Every row gives one point. Any point is a mix of the corners, with weights that add up to 1. It lies inside the corners' shape when no weight is negative. Is each point inside? If not, which corners have a negative weight?
(in the rows, 128 means zero)

Corners:
(1): [126 124 196]
(2): [122  90 112]
(3): [201 159 115]
(4): [ 90 110 135]
Points:
[125 123 180] -> inside
[113 107 115] -> outside (1)
[122 129 178] -> outside (2)
[124  95 116] -> inside
[159 138 111] -> outside (1)
[173 138 118] -> inside

Corners:
(1): [ 94  74 171  71 181 144]
(2): [107  95 114 140 107 136]
(3): [175 190  93 140 115 182]
(4): [ 88 130 117 105  42 178]
(5): [164  87  95 106 166 126]
(6): [ 89 127 156 123 142 102]
(7): [161 128 166 126 135 149]
Points:
[154 136 110 120 113 168] -> outside (6)
[ 97 127 121 107  65 169] -> inside
[116 108 152 102 137 148] -> inside
[143 124 121 118 130 162] -> outside (6)
[128 114 151 110 160 137] -> outside (4)
[106 123 130 113 108 142] -> inside

Corners:
(1): [ 96 108 144 110 158  32  67  92]
(2): [ 65 147 119 177 177  89  96 114]
(3): [115 117 148  98 168 170  91  76]
(4): [114 120  98 146  70 168 171 131]
(5): [204 118 123 163 190  60 116 168]
(6): [147 138 130 110 123 136  67 129]
(7): [153 183 141 195 103 126 154  99]
(8): [123 176 140  95 143 182 125 119]
(9): [151 110 174 141 102 118 112 176]
Points:
[152 142 130 152 127 138 128 138] -> outside (1)
[106 128 140 131 124 117 105 119] -> outside (5)
[ 99 102 131 143 152  81 104 118] -> outside (6, 7, 8)
[128 128 144 117 150 147 106 109] -> inside
[133 126 153 122 150 101  86 139] -> outside (4, 7)
[164 118 149 148  97 118 129 140] -> outside (2, 8)
[146 142 133 154 131 117 121 128] -> inside
[135 104 125 139 153  77  92 136] -> outside (7, 8)

Corners:
(1): [108 144 120 146  73 117 141 149 129]
(2): [155 140 128 136 110 122 112 160 142]
(3): [103 121 141 144 136  95 117 137 134]
(4): [106 209  84 103 113 133 126 131 124]
(5): [161 110  83 108 132 128  74 131 105]
(6): [ 94 123  94 145 135  98 141 166 164]
(7): [198 117 134  93  96 178 121   7 128]
(8): [156 123 149 160 135 157 120 175 113]
(9): [153 118 109  88 126  59 152  81 113]
(10): [124 111 139 103 139 164  94 155 123]
Points:
[146 128 113 114 109 134 124 105 123] -> outside (2, 3)
[121 133 118 128 116 122 126 135 128] -> outside (2)
[130 135 110 121 113 110 133 131 131] -> outside (3)
[144 100 137 134 131 112 104 160 109] -> outside (4, 6, 7)

Corners:
(1): [ 74 112  97 163 160 136  80 103  91 157 125  58]
(2): [ 96 126 133 139 164  94 111 126 116 170 183 107]
(3): [164 197 110 151  87 122 145  96 124 110 142 116]
(4): [150 164 125 169 106 131 170 131 144 155 159 107]
(5): [100 111 136 147 138 105 102  92 109 198 114 105]
(6): [110  77 126 134 164 147  99  57 107 141 152 100]
(7): [ 95  74 116 126 126  76  92 148  89 161  92 119]
(8): [ 86 198 116 131  92 168 184 123 162 104 140 121]
(9): [178 176 135 126 126 127 182  88 188 105 114 103]
(10): [120 118  85 113 184 125  76 123 106 163 134 142]
(11): [113 105 202 106 138 114  91 169  95 156 116 168]
(12): [141 117 141 136 101  88  50 143 139 180 127 117]
(13): [154 166 123  80 102 151 155  95 135 163 122  90]
Points:
[ 99 121 113 135 135 118 100  95 111 176 130  97] -> outside (4, 9, 11)
[121 140 125 119 130 131 137 109 125 146 132 109] -> outside (12)
[114 115 122 127 150 129 111 111 123 146 138 110] -> outside (3, 5)
[120 166 103 133 116 152 181  97 154 125 123  93] -> outside (2, 3, 11, 12)

Corners:
(1): [154 161  79 103 164 133 115 105 181 126 143 163 204 168]
(2): [130  82 106 134 131  77 130 129 161 157 116 107  73  79]
(3): [ 92 150 116 129 197 114 110 155 110  85 117 184 107 128]
(4): [107  74 163 116  30 140 124 184 116  54 101  77 156 118]
(5): [140 128 147 146 160 167  46 125 141 163 128 154 101 152]
(6): [147 160  92 149 224 160 122  83 144  90 182 131 139 141]
(7): [154 105 148 113 107 165  91 173  61 100 117 144 124  89]
(8): [143 104 139 159  79 101 167  71  83 161  88 116 144 141]
(9): [124 143 161 134 133 167  83  61  86 119  82 121 130  85]
(10): [135 170  84 137 125  68 113 114 142 110 165 114 121 130]
(11): [119 102 197 195  76  86 105 150 114 110  83 215 119  62]
(12): [144 139 192 162 123  90 121 116  75 153 123  63 162 145]
(13): [102 133 132 139 108 191  82 143 141 168 113  96 125  85]
(14): [148 130 113 127 117 156 111 133 162  80  95 109 131 105]
(15): [148 127 172  99  83 148 160 114 105 150 116 113  83  98]
Points:
[128 117 134 139 120 125 109 129 122 118 114 124 130 119] -> outside (15)
[131 126 135 132 118 152 104 129 117 127 114 122 130 105] -> inside
[134 136 128 127 127 142 113 112 124 128 120 111 135 121] -> outside (11)
[132 133 119 123 126 130 122 118 129 118 124 113 136 116] -> outside (5, 11)
[129 134 154 133  96 136 110 116  94 111  97 126 144 104] -> outside (2, 5, 6)
[141 133 143 132 125 125 115 123 115 127 123 117 150 129] -> inside

Corners:
(1): [151 124  71 127 137 148 171 140  83  76 120 115 175 127 165 147 154 113
 146  34]
(2): [126 134 168 159  75 107 156 130 111 141 110 118 107 138  92 156 127 144
 109 178]
(3): [166 167  92 113 128 127 106 125 180  89 146 150 119 132 149 106 163 142
  69 224]
(4): [ 96 138 149 156 176 149 128 135 155 115  72 138  98 185 102 175 127 116
 134 116]
(5): [135 188 119 142 144 123  82  87 148 137 211 151 158 124 186 124 118 110
 115 195]
(6): [117 155 155 129 110 149 148  76 113  86 138 110  38 133 110 139 123 179
 167  90]
(7): [148 137  68 147 144 159  65 199 127 151  96  58 154 122 171 129 146 117
 143  62]
(8): [124 108  82 123 118 213 140  93  63 147  93  81 159 101 148 134 185  87
 104  70]
(9): [117 213  85  84 101  92  72 144 146 161 162  99 117 100 182 116 106  90
  96 180]
(10): [178 164 120  93  87 121 165 124 209 150 185 143 135 136 197 147 125  96
 117 143]
(11): [158 129 170 143  73  91 120  91 146 119  84 163  84 165 112 101 130 160
 143  93]
(12): [121 178  47 124 129 141 158 154  88 145  89 104 107 125 154  94 162 134
 114  94]
(13): [ 87 115  96  95 142 193 132 144 120 154  96  96 184 101 158 180 136 152
 149 106]
(14): [103 168  66 126 136 168 163 149  82 110  70 128 199 148 121  91 167 113
 144  63]
(15): [172 174  64 112  99 113  98 149 143 143 176 137 127 121 138 152 115 114
 106 201]
(16): [142 133 184 124 152  90  93  77 140 109 126 106  79 174 107 135 158 144
 190 116]
(17): [100  69 130 180 111 135 112 121 150  97 130 138  73 144  93 121 136 166
 148 104]
(18): [162 130 150  98 123 118 125 117 136 120 112 117  93  94  77  91 133 152
 131  71]
(19): [141 132 148 147 117 122 172  59 194  96  96 109  53 160  81 144 120 168
 141 112]
(20): [147 230  83 142 110  94  76 113 189 145 185 151 144  95 183 183 168  94
 110 173]
(21): [155 132 158 182 119 125 143  83 131 118 107 114  91 119 106 114 109  76
 202 145]
Points:
[130 148 114 129 136 133 122 129 135 122 127 114 123 136 135 131 134 128
 139 126] -> outside (8, 11, 20)
[133 151 110 134 119 135 127 120 136 125 127 125 129 136 140 133 139 125
 129 131] -> outside (18)
[145 167  88 125 118 143 102 124 158 141 152 105 113  99 161 133 135 117
 126 135] -> outside (1, 2, 4, 11, 14, 16)
[148 152 109 130 121 128 105 128 169 121 141 121 117 119 149 141 122 128
 129 133] -> outside (2, 8, 12, 14, 16)
[144 141 117 128 109 131 121 117 131 132 135 112 126 124 135 140 133 124
 143 121] -> outside (3, 4, 12)
[132 149 113 132 117 133 131 119 135 127 125 121 124 130 136 138 137 125
 140 110] -> outside (3)
[129 134 121 121 125 139 131 123 118 129 109 107 117 136 125 129 139 136
 139  92] -> outside (3, 20, 21)
[135 166 109 125 119 123 111 118 145 129 140 121 121 126 147 127 130 120
 122 147] -> inside
[131 138 102 130 105 152 132 125 134 132 120 116 136 124 147 153 139 112
 123 125] -> outside (5, 12, 16, 18)

Corners:
(1): [146 122 125 128 112 104 133 143 118 174 133 108  66 127 116  93 176  94
 127  92]
(2): [111 133  61 151 156 169 126 178  86 141 150 172 112 150 123  86  89 169
 172 134]
(3): [147 149 153 129 133 179 156 134 103 137 133 159 137 146 151 100 143 118
  85 166]
(4): [118 129 154 171  97 187 122  93 113  97 117 152 156 130  77 101 108 200
 101 109]
(5): [163 155  81  82 112  78 183 191 154 183 100 166 123 195 155 117 138  98
 129 137]
(6): [108  85 149 185  51 116 108  62 111 141 153 111 153 125 121 147 154 135
 148 155]
(7): [ 86 114 137 174 120 154 132 121  99  68  75 186 160 105 101 135 174 144
  98 167]
(8): [156 106  94 130 157 188 150 173 137 117 113 150 145 105 146  88 131 177
 135 170]
(9): [138 129 162 163 127 189 118 158 115  96 180 170 188 107  62 152 158 178
 126 127]
(10): [134 111 114  94 156  75 151 117 182 139 170 111  69 134 128 115 150  88
 156 140]
(11): [116  69 103  92 149  52 108 142 144 172 213 151  95 123 142 113 164 113
 157 102]
(12): [137  89 104  68 108 128 130 163 186 181 158 165  98 138 140 136 139  94
 136 130]
(13): [110 125  94 145 150 152 135 158 123 103  93 161 153 125 188  83 106 119
 134 122]
(14): [115  99 189  89 121  82 129 100 131 184 132 122 101 103  94 159 184 119
 167 104]
(15): [131 102 145 172 161 153 152 156 125 145 100 163 135 143 114 129  96 176
 102 146]
(16): [ 95 122 113 120 137 126 132 168 171 193 160 109  95 173 127  78 132 146
 139 148]
(17): [117  42 185 111 111  95 123 114 149 159 131 121 129 122  29 117 185 109
 145  85]
(18): [136 165  84 136 154 142 150 162 116 111  96 131 157 127 130 109  67 141
  94 149]
(19): [ 85 164  53 172 155 118 192 130 176 211 144 132 121 136 150  70  98 127
 165 179]
(20): [123  73  89 118 156 134 168 118 118 120 168 108 115 121 134 120 191 116
 126  98]
(21): [126  56 179 149 147 117  82  52 118 160  88 119 127 129  95 146 232 114
 106 117]
Points:
[133 113 121 135 148 148 134 151 120 115 129 150 134 133 118 106 144 143
 115 122] -> outside (6, 12, 14, 19)
[119 112 103 135 127 137 150 141 129 146 130 143 132 134 127 107 125 147
 135 146] -> outside (1, 9, 10, 13, 21)
[129 113 136 149 139 146 139 145 127 138 132 152 138 131 109 124 134 151
 121 135] -> inside
[140  98  99 115 135 118 137 142 141 148 141 124 109 141 123 110 135 127
 127 122] -> outside (3, 7, 9, 13, 14, 19)
[117 103 133 136 121 120 128 116 129 151 139 135 125 127 115 122 152 132
 139 130] -> inside
[122  92 145 151 134 134 119 109 107 110 132 132 134 106  95 125 154 147
 133 111] -> outside (3, 5, 12, 16, 19)
